Each row of a before or after table is a point. The points were changed in one or more steps. Then noise was added and the rows were shuffled. The steps act on columns, c1 being the first. What was done? A step turns or swaps two columns, mirrors them in a line or flattens them onto one, adds a multiple of one to another, or multiplies or shifts one. Angles are multiples of 10 degrees, from the lower column toward the higher: turns from -170 to 170, lines from 10 to 170 but not 90. Use the fewest steps. Two steps may share a column if one is a turn and the other turns, adds or multiplies; they go together, in the order done. Otherwise the lowest column goes first.
(in the rows, 128 means zero)

Before, 8 rows:
[[120 161]
 [132 187]
 [ 94 175]
 [109 153]
 [ 60  92]
 [ 91 115]
 [131 169]
 [ 68 110]]
After, 8 rows:
[[108  88]
 [167 123]
 [203 129]
 [122  97]
 [138  68]
 [ 91  73]
 [132  90]
 [184 116]]
Steps: turn c1 and c2 by 150 degrees

Before, 12 rows:
[[140  65 206 196 136 103]
 [ 86 154 153 178 109 112]
 [180 102 136 143 164 117]
 [117 157 162 172 126 183]
 [111  50 191 165 178  50]
 [ 98 156 102 148  91 178]
 [124 133 138 156  84 109]
 [137  77 158 137 153  99]
 [ 96 121  49 158 152  60]
 [130 137 105 107 152 113]
 [166 136 129 125 142 108]
 [192 123 121 121 176  88]]
After, 12 rows:
[[180 105 135 113 176 117]
 [ 98 167 102 168  80  92]
 [124 138 139 100  70 109]
 [118 176 162 163 126  69]
 [166 133 130 111 147 138]
 [112  53 190  42 192 120]
 [ 85 167 153  96 103  87]
 [ 96 122  47  53 159 124]
 [192 117 120  93 190 149]
 [131 129 105 121 159 153]
 [140  82 206  82 138  72]
 [138  75 159  99 160 128]]
Steps: turn c4 and c6 by -110 degrees; add -0.3 times c6 to c2; multiply c5 by 1.3

Before (14 x 12):
[[107 117 155 159 145 108 167 134 100 170 140 126]
 [112  79 194  79 175  84 149 169 174 119  62 109]
 [127  79 110 179 137 139 158 140  98 161 176 151]
 [ 96 116 136 191 148 124 140 132 155 131 143 164]
 [146 150 121 129 136 165 161 105 113 135  89 123]
 [ 94 168 125 108 146 152 143 115 112 104 130 156]
 [112 168 143 133 110 119 114 122 128 105  75 127]
 [107 132 106 176 136 128 154 159 119 121 148 111]
 [ 95 117 184  78 147 134 123 103 174  97  91  86]
 [108 164  96 144 114 112 165 115 141 144 126 142]
 [ 99 154 101 115 143 158 126 116 110 161  84 118]
 [ 93 147 128 137  80 127 140 148 142 133 114 155]
 [121 134  92 125 134 128 127  87  96 120 108 126]
 [149 171 123  93 151 140 108 118 125 140 119 112]]
After, 14 rows:
[[122 132  73 130 141 127 128 123  97  84 107 126]
 [148 172 122 125 189 137 107 139 123 113 121  90]
 [114 165 150 133  86 119 113 108 129 126  77 129]
 [146 149 118 132 149 164 163 138 113 106  88 125]
 [105 119 170 146 172 110 169 170  96 135 140 154]
 [ 98 153  83 130 169 158 126 162 108 115  84 111]
 [127  82 101 134 151 138 160 160  99 145 172 182]
 [ 92 146 132 108   4 127 141 130 146 151 113 147]
 [108 134  90 166 146 128 154 122 114 159 148 160]
 [108 163  79 124  93 114 166 147 144 114 126 147]
 [ 94 167 125  89 173 152 141 101 111 112 127 124]
 [ 94 118 140 123 176 127 137 132 156 133 140 201]
 [ 97 117 216 137 176 138 126  94 174 103  91  64]
 [114  80 234 120 245  83 150 119 173 167  64  77]]
Steps: multiply c3 by 1.6; turn c4 and c12 by 60 degrees; multiply c5 by 2.5; swap c8 and c10

Before:
[[146 163 141 144 120  71 100 148 145 109 158 134 115 102 169  89 176 109
  126 116]
 [159 148 132 111 177  90 138  95 128 152 131 102  73 131 102 115 170  92
  141  92]
 [139 117 195  92 106 116 175  98  97 158 133 121 136 103 107 116 160 143
   99 144]
 [155 147 162 171 161 135 188 119 167  93 156 117 106 133 178 116 170 131
  126  73]
 [105 125 151  94 152  62 153 132 153  97 127 101 175 116 150 121 130 137
  158 157]
 [179 159 115 166 136 147 194 110 100 108 123 115 161 119  91 121 134  80
  190  71]
 [162 109  94 148  91 125 153  98 118 145  95  85 114  86 116 128 130 174
  188 116]
 [123 116 178 137 170 117 199 120 131 138 168 124 103 109  99 141 112 127
  158 114]
 [166 124 114  99 109 108 157 138 177 146 170 118 129 143 121 121 131  67
  165 157]
 [120 162 172  89  83 124 164  84 122 127 118  97 170 114 143 156 100 139
  146 150]
 [163 147 136  86 123 140 142 109 159 100 167 137 147 127 151 100  99 135
  105 152]
 [119 116 136 128 183  87 194  90 148 112 189 102 186 159 142  70 106 155
  162 125]
 [138 128 116 127 162 114 183  94 133 132 171 100 140 133 138 112 156  92
  143 161]]
After, 13 rows:
[[138 116 195  92  96 113 176 106  97 158 159 116 139 105 111 115 209 141
  123 144]
 [181 159 114 164 109 152 197 134  98 108  71 113 156 119  92 116 146  82
  157  73]
 [159 152 131 111  97  92 142 175 128 147 118 103  72 132 101 110 233  91
  137  91]
 [104 122 152  96 133  65 154 155 148  97 100  99 175 120 153 121 132 134
  138 154]
 [119 120 136 131  86  87 193 185 149 109 127 100 187 164 143  71  73 155
  200 121]
 [125 115 178 140 123 111 201 173 137 133 119 125 103 109 102 140  87 128
  177 114]
 [140 129 117 126  95 112 185 162 131 128 133 100 140 132 138 111 208  87
  177 160]
 [162 103  97 146  96 124 152  89 117 140  62  85 115  84 119 129 132 171
  129 115]
 [154 143 159 170 120 141 186 160 171  94 144 116 109 131 181 118 236 128
  152  70]
 [162 151 137  83 113 139 140 125 154 101 168 134 149 125 151 100  55 134
  153 152]
 [144 166 142 145 147  70 101 120 145 107 147 132 117 102 168  94 249 110
  152 117]
 [119 163 175  87  86 125 163  86 120 126 107  94 170 113 139 157  55 141
  129 149]
 [166 124 116 100 137 112 158 112 178 143 116 115 129 140 122 122 138  70
  185 159]]
Steps: swap c5 and c8; turn c11 and c19 by 60 degrees; multiply c17 by 2.5

Before (11 x 48):
[[ 84 141 133 136 168 140  98 116 134 141 170  59 113 116 167  87 115 103
  169  74  48  41 138 124  92  72 131 183 194 124 167 161 179  54 144 146
  108 127 159 181 228  91 177 123  90 128 105  84]
 [ 45 130  63 135 109 185  83 116  77 199 129  96  91 178 106 116 144 148
  140  51 110  60 210 178 103 103 126 105 146 149 185  86 109 115  98 131
   77 129 173 156 190  98 170 121 118  99 137 151]
 [117 131 152 119 219 161  77 163 165 133 119 115 107 183 138 161  92 152
  117 126 142 163 134 132 116 107 194 105  84 145  94 111 190 188  58 177
  167 176 154 189 108 168 138 129 139 141 130 149]
 [149 151  96 155 173 145  76 150 140 166 174 121 164 126 111  78  99 162
  183 104 127 163 145 171  94 149 183 111 109 172 107 149 128  86 113 142
  107  78 149 146  90 129 110 127 135 117 149  89]
 [108 143  77  76 135 149  91 119  67 157 123  47 149  79 128 113 114 110
  103 131  96 109 189  78  30 113  92  66 110 119 142 110 150  52 118 119
   73  94 111 182 150 103 205 217 113 144  61 162]
 [108 118 100 129 141 153 169 125 179 158 165  95 213 163 121 129 181 184
  183 168 126 119 155 135  72  80 140 127 171 136 109  87 155 122 129 118
  124 122  35 101 171 109 182 160  36 143 150 164]
 [134  77 151  64 124 183 123 178 105  69 159 137 119  68 186  89  81 130
  101 125 134  48 112 160  61  94 185  95 142 122 139 133 173 135 126 110
   75  92 125 164 153 140 144 149 139 118 114 115]
 [ 62  69  72 155 162 176 113 190 117  96 120 123  99 116 161 110 110 145
  156  87 106  43 121 109 133  85 176 136 213  61 148 160 101  90 188 170
  143 196 125 164  73 143 120 157 126  80 172 115]
 [ 75 130 139 152 130 156 116 160 130 148 161  80 123  93 126  84  88 120
  141 132  89  63 187  90 186  95 117 112 154 102 155 168 174  91 151 126
   91 186 162 101 128 141 166 152 168  91 118  89]
 [ 44 117 143  92 156 142 143  88  97 164 205 133  82 146 104  90  81  93
   73 118 120  97 106 172 150 132 150 162 113 189 148 111 173 178  66 113
  140  82 125 166 142 107 142 171 199 143  73 230]
 [132 122 137 129 105 128 124 189 198  68 176 132  90  69 182 116 136 112
  146  88 123  63  90 126  63  90 131 152 182 121 188 179 173  84 123 119
  131 142  86 162  77 139 178 203 119 111  91 160]]
After (11 x 48):
[[ 72 127 138 150 128 153 117 165 125 153 160  84 121 100 127  79  92 109
  139 133 161  92  46  87 187  94 122  93 153 104 113 170 176  95 152 123
   90 181 162 102 127 146 172 155 171  93 107  87]
 [112 135 156 112 224 156  83 167 166 136 123 112 102 179 132 168  82 154
  120 127  94 111 159 130 115 104 194 149  76 148 102 112 188 187  58 184
  168 178 148 191 107 170 139 128 144 141 149 149]
 [ 47 115 145  92 164 143 144  90  97 159 205 136  85 163 102  90  81  91
   77 126 131 160  97 168 144 135 147 108 113 191 165 110 176 176  65 113
  141  81 120 171 143 106 143 171 194 148  86 233]
 [151 148  90 157 171 151  82 154 137 168 172 120 159 114 117  77  99 161
  189 107 115  99 154 168  94 148 178 134 109 178 107 152 127  80 115 140
  104  79 153 145  91 130 110 130 134 123 149  89]
 [114 119  94 131 137 148 167 125 179 164 170  99 216 155 127 124 183 182
  182 170 103 103 114 137  71  83 137 124 172 136 123  91 154 117 134 116
  122 127  36 102 169 107 181 151  41 141 164 164]
 [ 84 138 132 136 169 139  94 114 132 143 171  64 114 123 166  91 116 104
  169  71 151 142  43 123  95  70 131  37 200 115 167 164 176  50 144 147
  109 134 159 176 224  94 177 128  90 129 101  86]
 [132 117 146 126 108 133 120 195 196  70 173 133  92  85 185 115 135 104
  142  96 174 185  83 125  58  90 133 114 185 119 179 186 173  84 126 126
  131 147  92 170  68 137 178 201 124 114  66 159]
 [ 47 131  65 137 111 181  84 114  74 194 126 101  92 164 106 121 140 148
  142  50 191  77  38 178 109 103 131 116 145 148 127  84 107 122  93 135
   85 125 170 150 192  95 170 120 121  96 150 154]
 [131  75 155  63 126 182 121 178 103  67 162 136 113  76 185  85  83 134
  109 129 153 170  51 163  66  93 193 145 139 122 100 133 167 134 128 115
   74  91 117 166 148 141 146 154 141 124  91 120]
 [108 147  78  74 130 149  91 122  72 157 123  52 152 108 135 112 115 114
  111 131 161  78  86  77  31 109  87 123 107 119  65 105 145  55 116 119
   75  92 113 182 144 103 209 220 106 148  53 161]
 [ 65  67  70 151 161 181 116 185 119  96 119 126 104 100 153 105 110 144
  158  88 142 159  44 109 133  84 177 105 214  64 133 166 105  92 196 177
  136 190 116 166  72 152 124 157 126  77 167 124]]
Steps: turn c14 and c47 by 20 degrees; turn c21 and c28 by 110 degrees; turn c21 and c31 by -70 degrees; turn c22 and c23 by 110 degrees
